Each row is a point. The points of each table are mixes of a few directions, plus a little noise. Count the directions of each table, and those that both share. Where both have some left over, give the other angles between the two spaces (their principal angles), to ten degrees, smallest first.
(in the rows, 128 means zero)

First (5 x 3):
[[167 127 106]
 [142 128 120]
 [ 33 130 182]
 [174 127 102]
 [124 128 130]]
Second (7 x 3):
[[117  57 142]
 [ 96 111 148]
 [149  80 121]
 [157 203 104]
 [104 175 137]
 [171 150 101]
 [102 121 143]]
Directions: first 1, second 2, shared 1

First:
[[143 177 164  72]
 [130  71 105 139]
 [120  80  99 164]
 [142 140 146  88]
 [105 172 124 178]]
Second (5 x 4):
[[123 163 137 133]
 [121 175 141 134]
 [119 186 144 136]
 [145  16  97 113]
 [133 100 120 124]]
Directions: first 2, second 1, shared 1

First (9 x 6):
[[155  61 154  80  87  76]
 [158 131 125  95 151 152]
 [ 96 160 113 171 137 141]
 [129 171 133 147 151 171]
 [141 129 103 105 154 140]
 [ 61  89 127 186  62  42]
 [130 144 121 129 144 146]
 [131 134 149 135 119 133]
 [152 134 127 104 147 150]]
Second:
[[116 103 122 129 109  95]
 [105 142 140 164 113 125]
 [147 116 141 107 124 128]
 [132 152 154 143 127 151]
 [135 129 141 125 124 132]
 [104 166 131 171 134 150]
 [ 91 160 118 178 131 137]
 [194  57  76   7 162 106]]
Directions: first 3, second 3, shared 3

First:
[[ 89  98  91 158 102 151 170  91]
 [162 122 193 125  88 107  57 161]
 [105 152  64 150 161 101 147  73]
 [150 138 163 122 128 119  88 129]
 [139 123 173 129 127 168 110  92]
 [131 118 112 151  92 127 123 173]
 [ 82  93 129  91 142 143 195  80]
 [156 163 138 114 157  94  92 143]
 [138 145  90 112 155 142 171 209]]
Second (9 x 8):
[[114 147 116 133 113 133 111 122]
 [170 150 125 112  93 117 176 120]
 [ 58 105 119 144 166 160   7 116]
 [204  95 147  81 130 127 162 111]
 [ 96 156 117 155 117 120 140 143]
 [163  96 152 117 150 115 178 142]
 [129 116 135 130 140 126 136 135]
 [184 115 141 100 121 120 173 123]
 [ 33 170 101 181 123 136  69 140]]
Directions: first 5, second 3, shared 0; angles 50, 50, 90

First (9 x 9):
[[106 134 148 134 132 117 121 161  67]
 [147 123 110 122 125 138 135  99 181]
 [107 133 148 134 132 117 121 159  70]
 [134 126 122 127 126 131 130 119 144]
 [116 131 140 131 130 122 124 147  94]
 [171 117  88 116 120 150 142  64 249]
 [136 126 120 126 126 132 131 116 151]
 [ 93 137 162 138 134 110 116 182  27]
 [143 124 114 124 125 135 133 106 169]]
Second, 9 rows:
[[137 122  97 157 144  89 128 118 144]
 [114 114 175 104 106 150 117 158  65]
 [161  94 107 125 113 126 129  92 185]
 [131  72 153 132 105  97 106 152  61]
 [ 89 192 137 135 158 136 137 160  91]
 [139 147 133  90 115 190 142  99 191]
 [128 153 109 134 143 131 138 115 161]
 [146 118 104 137 130 118 131 104 169]
 [109 139 137 138 137 115 124 153  84]]
Directions: first 1, second 3, shared 1

First, 11 rows:
[[114  24 132  54 194  91 133 179 100  78  98]
 [139 139 129 130 124 145 111 137 128 133 118]
 [169 177 130 140 106 194  66 158 130 149  93]
 [129 118 129 119 135 128 124 137 125 123 122]
 [142 210 125 184  77 162 118  93 149 167 147]
 [106 118 126 134 129  96 164 102 132 124 153]
 [112 147 125 154 111 109 159  90 139 138 160]
 [156 194 128 163  92 179  91 126 140 158 120]
 [107  36 131  68 184  82 148 159 106  85 114]
 [134 195 125 178  85 148 130  90 147 160 152]
 [ 99  51 129  85 172  74 164 136 113  93 132]]
Second:
[[ 96 117  95 168 143 134 117 116 160 139 125]
 [127  67 107 132 190 147  95 152 177 154  76]
 [115  82 102 146 176 143 102 139 174 151  92]
 [102 187 122 159  71 112 155  91 100 109 184]
 [ 92 143  99 172 117 126 130 103 143 129 149]
 [190 122 185  50 126 125 136 163  86 116 110]
 [111 198 134 147  60 107 162  91  86 102 192]
 [198  96 184  42 152 132 123 178 102 128  85]
 [120 141 125 138 116 125 133 119 124 124 141]]
Directions: first 2, second 2, shared 0; angles 30, 90

First:
[[127 122 118 127 139  88 128 145 135 112 109 110]
 [147 133 144  73  87 249 138 105 122 129 165 168]
 [138 129  60  43 173 161 141 140 171 137  92 130]
 [113 133 137 178 145  89 122 119 120 145 128 122]
 [115 124 169 188 117  60 125 134 107 100 130 105]
 [114 134 106 168 162  90 116 121 132 172 119 126]
 [134 132 199  89  93 187 166 116 117  43 147 131]
 [141 117  78 100 126 123 110 151 141 152 113 127]
 [112 135 167 202 120 101 119 107 102 145 151 130]
 [138 121 102 111 117 132 115 141 133 143 125 131]]
Second (11 x 12):
[[140 113 142 133  65 144  96 132 108 143 195 158]
 [130  83 119 128  60 112 105 118 131 147 197 169]
 [139 178  96  81 210 169 135 150 150 120  84 104]
 [141 211 144 163 201 169 120 154 105 124  62  76]
 [114 107 148 107 135  62 148 148 122  88 124 107]
 [131 120 123 168  99 147 120  93 151 131 147 153]
 [138 114 124 139  83 156 112 102 153 117 185 166]
 [142 165 113 127 153 177 110 141 113 167 109 121]
 [110 105 154 107 131  87 163 131 116  99 108 112]
 [108 100 134 120 122 128 168  98 124 143  91 133]
 [114 112 112 135 149  58 132 141 135 128 106 109]]
Directions: first 4, second 6, shared 3; angles 50

First:
[[102 102  96 130 136  73  56 143  88 117 122 116 179 135]
 [145 111 184 179 146 133 145 130 159 126 154 149  72 124]
 [168 133 147 121 111 158 166 101 153 140 110 140 113 119]
 [ 94 161 150 118  67 125 195  96 139 200 102 154  74 138]
 [118 104 130 153 156 112  97 149 131  98 158 122 130 133]
 [ 94 113 101 115  89 127 177 110 184 136 132 129  95 150]
 [159  68 123 170 159  92 102 133 149 135 102 134  97 110]
 [162  96 129 157 163 144 149 137 175 115 131 127  80 113]
 [108 129  96 116 138 137 136 143 141 110 144 110 128 135]
 [111 237  80  47 162 178  91 174   7 110 129  79 233 115]
 [148 155 172 102  81 130  95  90  82 123 125 147 208 136]]
Second (9 x 14):
[[137 147 122 132 174 150 125 160 110 117 138 112 120 113]
 [172 120 117 102 131 182 140 115 168  63 155 114 167 132]
 [ 93  83 161 165  52  73 181  77 195 197 103 175  41 150]
 [121 162 114 124 178 132  95 171  67 127 128 106 147 111]
 [ 85 154 109 130 137 122 159 152 120 169 120 121  76 125]
 [170 122 142 144 173 163 130 145 144  93 148 121 118 113]
 [123  66 173 146  26  52 108  49 157 162  98 182 145 157]
 [122 167  85  83 149 160 113 152  91  98 138  94 183 126]
 [130 132 130 126 132 117 100 132 100 126 124 127 155 125]]
Directions: first 6, second 4, shared 4

First, 8 rows:
[[142 181 123 151 122  84 152 110 134 155 106 140 155 186 178  88 147 133]
 [103  53 115  60 118 147  83 156 127 119 152 104  46  84  49 162 109 124]
 [116  83 161  47 161 110  82 122 140 105 148 125  57  97  66 109 126  96]
 [119 163 123 115 157 139 147 106 125 129 126 186 126 149 149 117 112 112]
 [123 117 104 164  88 146 128 121 111 134 123 106 150 131 135 143 120 185]
 [156 136 118 147 154 131 167 120 155 163 141 128 145 155 146 160 132 106]
 [138 133 157 151 142 130 126 104 127 108 130 125 161 117 138 111 132 138]
 [130 158 125 189  83 139 138 184 103 112 100 112 186 107 162 136 146 130]]
Second:
[[145 154 140 135 116 156 137 125  95 167 171 126 108 109 116  99 150 127]
 [ 97 113 104 124 154 122  84 109 114 134 116 121 147 129 158 152 157 111]
 [153 128 148 128 106 115 173 153 168  93 112 137 121 140 102 120  78 149]
 [ 55 114  70 123 191 145   7  68  45 193 143 106 159 108 202 166 242  75]
 [153 128 148 129 106 116 173 152 167  95 114 137 120 140 102 119  79 149]
 [138 129 136 129 119 125 145 137 141 118 125 131 124 131 118 123 111 136]
 [127 129 128 128 129 129 126 127 126 130 129 128 128 127 129 128 130 127]
 [156 130 151 129 103 116 178 154 169  94 115 138 118 140  98 117  75 151]]
Directions: first 6, second 2, shared 0; angles 90, 90

First:
[[115 106 140 112 103 121 125  90  93 165 111 181  98  98 146  57 212 212
   81 138]
 [103 139 156 144 155 120 155 136 128 109 152 112 127 127 142 139  88  95
  128 109]
 [142 133  64  78  74 120 122 165 197 189 143 119 156 164 149 165 130  95
  174 151]
 [165 179 154 178 171 172 111  78 115 139  54 102  94  89  31 155 110  87
  144 125]
 [129 133 144  96 127 142  91  99 110  78  97 151 158 123 114 125 144 153
  122  92]
 [147 128  69  69  58 127 109 130 177 219 112 150 134 140 139 128 187 144
  151 159]
 [140 111 112 162 136 122 141 153 126 131 148 110 114 138 128 129 114 124
  127 155]
 [107 151 167 112 141 136 125  96 117 108 109 142 134 109 123 125 128 125
  121  90]
 [140  53  72 154 124  94 135 225 126  57 215 101 162 193 182 133  89 145
  127 167]
 [ 91 148 201 176 192 127 166 110  93  85 140 113 105 100 126 123  79  99
  105  92]]
Second, 11 rows:
[[128 116 123 139 130 121 136 141 125 126 143 124 124 134 136 124 124 132
  124 138]
 [127  52  94 203 142  85 178 213 108 113 223  99 101 164 184  99 101 152
  100 194]
 [129 211 165  45 112 176  73  34 150 145  22 161 157  89  67 158 157 102
  159  55]
 [127  52  95 204 143  85 178 212 108 112 224  98 101 164 184 100 102 152
  100 194]
 [128 126 127 130 128 127 129 131 127 127 130 128 128 129 130 127 127 129
  126 130]
 [128 153 140 102 123 143 110  98 136 134  96 138 138 115 109 138 138 119
  137 104]
 [127  70 102 187 138  95 167 194 113 116 202 105 107 155 171 106 107 147
  106 180]
 [128 131 129 125 128 129 126 125 129 128 124 129 128 127 127 129 129 127
  130 126]
 [129 177 149  80 118 156  96  73 141 138  66 147 145 105  92 147 145 112
  146  86]
 [128 120 125 137 130 124 134 136 127 126 138 125 125 131 134 125 125 130
  125 135]
 [128 199 159  58 114 167  82  50 146 142  40 155 153  95  76 154 152 106
  154  66]]
Directions: first 5, second 1, shared 1

First:
[[173 135 141 102 107 162 129 128 159 101 143 103 107 101 150  68 139  95
  109 147  93  99 168 150]
 [125 146 152 119 112 127 132 120 122 119 162  95 117 161 166 133 105 179
  159 102 151 158  90 165]
 [131 140 146 144 116  98  68 112 140 122 146 178 117 148 117 125  86 161
  162  86 223 158  52 106]
 [131 153 168  85 130 148 152 114 146 107 148  69 121 129 172 111 143 114
   94 143  82 103 154 178]
 [111  90  59 152 188  88 164 171  66 189  60 152 171 123  77 158 188  85
  156 199  52  86 172  63]
 [104 100  94 165 110 144 139 134 117 138 121 138 130 122 111 171 111 161
  124  94 146 176 131 125]
 [155  91 109 122 119  99  87 151  58 167 186 145  97 101 112 185 126  78
  135 131  78 121 188 117]
 [161 139 108 153  92 199 158 129 207  79  80 122 126 108 130  24 127 150
  126 129 154 135 124 126]
 [ 63 156 174 112 178  85 121  93 140 131 104 146 163 160 116 173 129 130
   85 121 176 117  72 121]]
Second (9 x 24):
[[139 122 116 131 120  79  95 174 171 133  87 176 131 151 169 109  97 143
   85 129  65 176 131 139]
 [144 159 140  94 107  39 131 148  93 126  84 152 122 202 159 124  77 126
   91 142 100 174 130 180]
 [119 124 131 136 137 152 129 109 130 131 148 111 126 114 117 134 145 132
  154 118 148 107 121 120]
 [135 157 144 102 117  48 122 133 102 133  97 143 119 198 160 129  87 138
  117 128 111 161 121 180]
 [151 113 106 115 108 226 202 142  75  91 150 104 151  44  49 125 163  52
   77 188 168  96 173  59]
 [127 107 114 143 132 199 147 126 134 118 154 112 138  66  92 127 162 107
  128 139 148  99 141  81]
 [122  90 103 172 142 128  58 174 241 145 107 179 135 102 174 105 128 169
  113 101  54 159 119 104]
 [109 145 152 123 143 158 155  63  78 131 174  72 115 130  96 155 154 128
  198 112 201  76 114 139]
 [106 137 146 137 147 124 114  85 128 143 152 103 114 147 135 144 138 158
  191  94 157 104 103 150]]
Directions: first 6, second 3, shared 0; angles 30, 70, 90

First:
[[108 132 119  62 139 116 146 155 116 177 158 137 112 108  85  60 194 148
  117 142 153 119 127 100 121  86 143 131 118  74 144 102]
 [117 145 142 136 151 126 119 126 138 147 138 124 137 131 131 130 114 110
  132 141 132 113  96 126 103 130 133 129 138 112 105 120]
 [167 129 108 112 194 145 176 171  55 142 129  93 123 126 116 116  97 144
   88 143 127 141 114 116  97 122  99  91  95 149 151 154]
 [ 96 150 162 169 125 119  86  94 183 133 129 138 151 138 152 160  98  83
  158 136 127 100  87 136 108 149 145 146 158 112  77 115]
 [155 122 145 225 115 146 101  90 145  60  87 114 152 157 192 224  26  95
  145 109  93 144 123 167 137 190 107 125 143 202 101 164]
 [129 158 162 205 173 136 100 103 149 123 116 108 166 151 176 200  22  68
  145 145 113 108  57 145  79 175 120 122 151 153  65 143]
 [190  80  75 106 104 150 184 163  52  76 100 110  96 123 117 119 143 192
   86  98 114 185 213 137 181 122  94  98  84 192 209 167]
 [106 104 120  98  46 113 111 112 166 108 127 167 110 117 112 102 211 152
  146 104 134 135 186 129 186 110 150 156 138 111 153 105]
 [ 76 153 150 106 128 106 100 116 175 176 159 151 134 119 113  99 167 106
  151 147 150  92  92 112 106 108 157 152 151  62  94  88]
 [135 106  96  63 103 124 160 157  98 134 138 138  98 109  89  68 207 179
  108 117 141 147 182 111 163  89 129 127 104 113 182 120]]
Second:
[[155  76 107 189 165 138 132  76 101  54 147  95 158 108 161 201  73 140
  113  63 122 111 145 128 162 186 160 114  74 127  97 170]
 [117 186 106  54  88 126 138 210 178 182 123 137  80 125  61  93 158 149
  129 187 145 131 111  92 108  84 142 138 171 139 122  80]
 [164 111  98 160 137 138 140 139 131  97 130 112 129 108 144 183  78 143
  115 116 122 141 143 132 126 147 138 126 110 161 126 147]
 [155 146 149 168 107 140 110 164 130 146  85 134 122 150 173 138  81 103
  118 150  93 191 150 176  98 109  58 105 168 200 195 171]
 [ 67 134 184 101 132 121 106  57  87 128 123 126 148 177 110  59 192 102
  145 101 134  80 101 113 174 142 124 110 129  66  97 122]
 [139 133  98 142 123 120 105 183 196 164 168 133 115  68 135 159 105 143
  106 129 135 152 156 126  96  92 160 130 142 118 152 143]
 [ 97 102 176 142 145 103 105  81 119 173 146 178 160 122 178  75 185  89
  149 131 129 137 132 174  92  94  93 157 128  70 179 123]
 [130 136 106  68 127 139 187 112  83  81 100 110 113 167  62 115 153 155
  148 146 145  80  85  82 167 171 147 145 101 143  55  69]]
Directions: first 3, second 5, shared 1; angles 70, 90

First (9 x 32):
[[ 43  62 193  85 198  78 104 213 226 128 190 106 158 104  98 117  85 174
   21 161 164  98 210 103  79  64 142 154 198 114 177 109]
 [123 124 131 128 134 123 126 133 137 129 126 127 129 127 126 126 132 132
  120 132 129 126 133 127 124 124 129 130 137 129 132 126]
 [143 139 104 177 133 119 129 113 152 145  10 135 110 146 134 106 249 144
  121 155 116 121 120 149 124 146 126 124 190 165 140 120]
 [170 160 101 132  86 161 142  86  62 121 144 137 118 133 142 143 101  95
  192  96 113 147  85 133 158 157 121 115  61 120  95 142]
 [152 147 106 149 112 138 134 104 109 132  87 136 117 138 136 125 165 121
  152 125 117 134 106 139 139 148 124 120 124 139 118 131]
 [128 128 141  86 110 146 132 128  86 110 237 124 141 113 127 152  14 104
  154  94 133 139 121 111 141 121 127 129  52  93 107 139]
 [104 109 144 124 151 110 120 152 164 132 123 122 134 124 119 120 138 146
   92 144 137 117 153 124 111 112 132 135 163 131 146 120]
 [148 143 123 105  99 154 136 108  74 114 198 130 131 122 134 149  50  99
  172  94 125 144 104 120 149 137 125 122  54 105 101 141]
 [142 139 108 166 129 122 129 114 143 141  38 135 114 143 134 112 219 138
  127 147 118 124 119 144 127 143 126 123 172 156 135 123]]
Second (8 x 32):
[[123 104 147 128 142 205  78 168 104 134 152 122 190 123 169 177  44  62
  165 135 171  68 182 100 129 150 156 148 157 163  42 143]
 [112 104 105 140 166 159  94 201  90 144 130 136 155 152 153 155  74 127
  184 143 178  74 137 118 125 151 127 181 186 160 103 139]
 [130 145 125 134 126  76 164  78 160 115 122 114  82 111 101  67 193 168
   71 116  95 181 106 130 130 113 100  94 107 103 198 135]
 [131 149 116 132 120  70 165  90 148 121 109 134  83 131  96  90 194 177
   98 121  94 172  91 150 132 108 105 111 108 100 196 118]
 [153 145 152  84  63  98 162  98 146 122 124 136 111 119 108 138 172 122
   97 122  86 179 103 146 108 117 157  90  49  88 128  91]
 [132 152 144 147 118 124 135  33 161 111 124 124 117 102 110 116 157 120
   96 107  77 153 142 150 156  93 118  93 102 123 137 125]
 [121 118 101 137 150 141 111 175  95 146 115 153 140 163 138 161  96 141
  191 140 152  84 117 144 135 138 127 180 162 149 113 113]
 [120 108 131 119 142 148 114 181 120 132 147 108 148 120 148 121  98 109
  121 134 170 112 148  83 110 154 133 131 149 135 112 151]]
Directions: first 2, second 4, shared 0; angles 60, 60
